Each row of a before or after table is a point. The points were changed in one or more steps. Then noise was added and the rows were shuffled. The steps act on columns, c1 being the first. What was done? A step turns or swaps two columns, mirrors them in a line or flattens them onto one, adds a multiple of one to another, or multiplies or shifts one. Angles are multiples of 10 degrees, from the lower column toward the higher: turns from -170 to 170, lines from 10 to 170 but not 90. Use the fewest steps. Two steps may share a column if one is a turn and the other turns, adds or multiplies; they go together, in the order done. Otherwise the lowest column goes first.

Before, 11 rows:
-33, 20, -2
-84, -62, 19
-15, -19, -20
-63, -66, 23
-43, -62, -2
17, -25, -7
25, 68, 16
-17, 13, -1
36, 50, 34
-57, 0, -34
-4, -32, 19
After (11 x 3):
61, -34, -61
2, 29, -64
1, 97, 33
5, 46, -15
9, 71, 47
-4, 3, 12
14, 50, -33
16, -29, -42
-16, 5, -21
21, -4, 7
49, -40, -53
Steps: mirror c1 and c3 in the line at 60 degrees; shift c2 by 30

Before (12 x 8):
45, 22, -11, -21, 38, 16, 81, -37
-58, 36, -2, 13, 1, -19, 18, 15
-41, -34, -7, 18, 7, -15, 14, 12
52, -5, -19, -35, 4, -49, -22, 34
48, 8, 27, -36, -7, -31, -41, 39
-2, -77, 30, 40, -32, -32, 43, -24
-74, 41, 50, -33, 30, -80, -27, 14
38, 49, 42, 4, 49, -3, 73, 5
47, -83, 54, 17, 30, -19, 15, 19
1, -65, -22, -11, -10, -42, 67, 82
-24, -55, -55, -20, -7, 3, -29, -6
-20, -15, 31, -37, -26, 17, -12, 0
After, 12 rows:
-35, 69, 32, -16, 0, -7, 31, -1
85, -61, -19, 58, -15, 38, -39, 9
-49, -30, 12, 13, 17, 3, -21, 15
-9, 5, -33, 3, -10, -19, 38, 2
36, -17, -20, -18, 34, 0, 51, 41
-81, -57, -35, -8, 64, 40, 43, 11
6, 62, -57, 19, 40, -11, -55, -27
-41, 34, -6, 2, 12, 9, -24, 14
52, 58, -76, 9, 3, 24, -20, 22
102, -14, 19, 80, -32, 24, -19, -36
45, 9, 15, 1, 45, 12, 41, 35
46, 66, 0, 65, 40, 5, -26, 81
Steps: turn c4 and c7 by -120 degrees; add 0.7 times c4 to c1; turn c2 and c3 by 160 degrees; turn c5 and c6 by 110 degrees; multiply c6 by 0.7

Before, 12 rows:
8, -25, -2, -11, 24, 24, -14, 38, 23, -23, 1, -13
-11, -13, -29, -12, -8, -6, -35, 13, 16, -3, -10, -2
1, -2, -9, 7, 20, -45, 10, 24, -3, 21, 6, -6
21, 12, -1, 15, 30, -11, -1, 6, -7, 14, -10, 1
-29, 8, -14, 20, -6, -22, -5, 33, -28, 18, 34, -9
-9, 8, -24, 33, 1, -20, -9, 40, 10, 20, 22, -4
6, -30, 7, 15, -19, -11, -11, 9, 3, -29, -23, -5
-24, 13, -21, 15, 3, -24, 12, 34, -10, 17, 1, 19
22, -32, 17, 1, -15, -3, 0, -2, 10, -7, 1, 14
-5, 5, 12, 19, 39, -23, 9, -1, 11, -2, 8, 8
-11, -23, 10, 2, -9, 14, 5, 9, 22, -3, -14, -21
17, -19, -13, -1, -19, -2, 9, -8, 11, -28, -7, -7
After (12 x 12):
-11, -65, 14, 1, -6, 34, -6, 99, 33, -8, 34, -13
-15, -55, 21, 8, 2, 31, 12, 103, 15, -13, 2, 21
-44, -19, 11, -5, 19, 14, 12, 71, 10, -20, 5, 8
-13, -10, -6, -33, -20, -2, -11, 28, -14, 26, -22, -18
17, 18, -10, -21, -9, 4, 5, 27, -22, -5, -13, -27
-16, -101, 23, -3, 0, 15, -9, 119, -2, -22, 22, -2
-10, 30, -17, -31, -15, -20, 0, -6, -13, 3, 1, 3
-17, -55, 1, 5, 31, -15, -2, 19, 12, -11, -9, 21
-19, -59, -10, -1, 39, 13, 7, -4, -11, -3, 8, 36
-7, 22, 13, -17, -19, -15, 10, -24, -21, 22, -7, -20
20, 57, 3, -19, 23, -15, -13, 115, -30, 13, 1, 3
-2, 46, 29, -7, -8, 11, -36, 39, -16, -4, -10, -7
Steps: turn c1 and c6 by -110 degrees; turn c2 and c4 by 110 degrees; multiply c2 by 3; multiply c3 by -1; add 0.7 times c5 to c12; multiply c8 by 3; turn c9 and c10 by -160 degrees

Before (9 x 20):
14, 2, -20, 21, 42, 4, -26, -20, 27, -63, -34, -5, -10, -34, 13, 42, -11, -2, 32, -7
-19, -13, 13, 33, 55, -8, 2, 13, -28, 39, 2, -20, 36, -18, 30, 43, -17, 11, 20, 4
-36, -21, 18, -18, 19, -3, 32, 29, -7, -9, -5, -14, -5, -2, -41, 20, 46, -22, 33, -30
-40, -15, -20, -47, -28, 12, 42, 47, -31, 28, 31, 48, 22, 65, 32, 30, 23, 26, -49, 26
-4, 44, -9, -59, -8, -42, -9, 27, -16, 12, 9, -11, -5, -9, 19, 27, -20, -1, 5, -21
-37, -26, 9, -45, -24, 47, 40, -6, 45, 3, -6, 5, -26, 32, -5, -20, 68, 29, -7, 0
-14, 7, -5, 21, 63, 10, -6, -10, 25, 23, 4, -21, 53, -10, 10, -39, 4, -29, 3, -2
38, 34, 65, -66, 1, -25, 6, -35, -46, -11, -2, 34, -40, 27, -40, 43, 59, -43, -12, 54
-33, -16, 56, -25, 17, -8, 57, -5, 54, 36, 19, 19, 28, 10, -4, -29, 13, -39, 22, 42
After, 9 rows:
14, 3, 13, -31, -20, 42, -37, -19, 52, 41, -31, -5, -11, -33, -17, -61, -12, -2, -24, -5
37, 35, 51, 67, 38, -32, 87, -37, -45, 44, 28, 33, -39, 27, -27, -9, 59, -41, -10, 53
-32, -13, 53, 16, 15, -19, 120, -6, 40, -30, 15, 20, 28, 9, 9, 35, 13, -38, -29, 44
-19, -13, 47, -38, -4, 35, 9, 13, -30, 44, -23, -21, 37, -19, 20, 38, -16, 10, -7, 6
-3, 44, -12, 55, 39, 14, -45, 27, -22, 27, -8, -11, -6, -9, 19, 12, -20, -3, -25, -24
-34, -21, 26, 6, 2, 6, -14, 29, -3, 21, 27, -12, -5, -2, -30, -12, 46, -21, -37, -31
-40, -15, -35, 61, -10, -12, 81, 47, -52, 30, -5, 51, 22, 65, 45, 29, 23, 26, 30, 26
-13, 6, 40, -22, -27, 44, -9, -10, 22, -41, -5, -20, 53, -7, 11, 23, 5, -30, 4, -2
-36, -24, -8, 43, -37, -39, 40, -6, 48, -19, 0, 5, -27, 32, -8, 3, 68, 29, -8, -1
Steps: turn c3 and c5 by -40 degrees; turn c5 and c6 by 110 degrees; turn c4 and c19 by 160 degrees; add 1.5 times c20 to c7; add -0.7 times c11 to c9; turn c11 and c15 by 50 degrees; swap c10 and c16
